Rows are points. Two turns around zero, p and q, are shown by what they do to some points. Write where each new point lands after one turn and then the other. Backwards means that the second turn is done in reverse. Each puzzle has new turns, and all numbers are rounded.

Turn p:
[ 0.07 -0.36  0.30] => [-0.31 -0.19 -0.30]
[-0.11  0.31 -0.31] => [0.30 0.23 0.25]
[-0.05 -0.57 -0.38] => [ 0.21  0.19 -0.63]
[-0.30 -0.14  0.30] => [-0.41  0.16 -0.06]
[0.38 0.75 0.08] => [ 0.22 -0.37  0.73]
Turn q:
[-0.46 -0.42 -0.07] => [-0.56  0.10  0.27]
[ 0.41  0.30 -0.41] => [ 0.39 -0.52 -0.07]
[-0.36 -0.46  0.34] => [-0.39  0.49  0.25]
[-0.08 -0.17 -0.21] => [-0.16 -0.15  0.18]
[0.36 0.03 0.37] => [0.42 0.30 0.00]
[ 0.12  0.73 -0.02] => [ 0.30 -0.22 -0.64]
Where do these land?
p, then q: [-0.26  0.13 -0.39] => [ 0.38 -0.07 -0.30]
q, then p: [-0.48 -0.10  0.33] => [0.02 0.44 0.40]
q, then p: [ 0.10  0.37 -0.24] => [ 0.23 -0.03 -0.39]
q, then p backwards: [ 0.64 -0.39  0.31] => [-0.10  0.59 -0.54]
